Each point is reached from the start by the listed moves, each made once or not at all, plus a little noise. Say if it took an odd or an even number of moves. Then give how often each move was made.

Moves:
(1): [0.13 0.45 -0.28]
(2): [-0.37 0.27 0.19]
Start: [-0.18 0.08 -0.29]
Points:
[-0.54 0.37 -0.10] => odd (0, 1)
[-0.03 0.53 -0.58] => odd (1, 0)
[-0.40 0.82 -0.38] => even (1, 1)

Moves:
(1): [0.27 0.50 -0.43 0.31 0.64 0.18 -0.25 -0.09]
(2): [0.29 0.30 0.27 0.23 -0.36 -0.56 -0.02 0.18]
(3): [0.05 0.30 0.14 0.28 -0.05 0.19 0.50 -0.43]
(4): [-0.29 0.42 -0.66 0.02 0.22 -0.09 0.22 0.09]
(5): [-0.32 0.04 -0.12 0.29 0.03 0.33 -0.01 0.31]
(6): [0.12 0.09 -0.24 0.49 0.10 0.38 -0.24 -0.05]
Start: [0.29 -0.21 0.18 -0.26 0.15 0.00 0.20 -0.30]
Points:
[0.08 0.24 -0.04 0.80 0.22 0.91 0.48 -0.48] => odd (0, 0, 1, 0, 1, 1)
[0.56 1.02 -0.65 0.32 0.65 -0.47 0.15 -0.10] => odd (1, 1, 0, 1, 0, 0)
[0.89 0.87 0.16 0.59 0.38 -0.19 0.43 -0.63] => odd (1, 1, 1, 0, 0, 0)
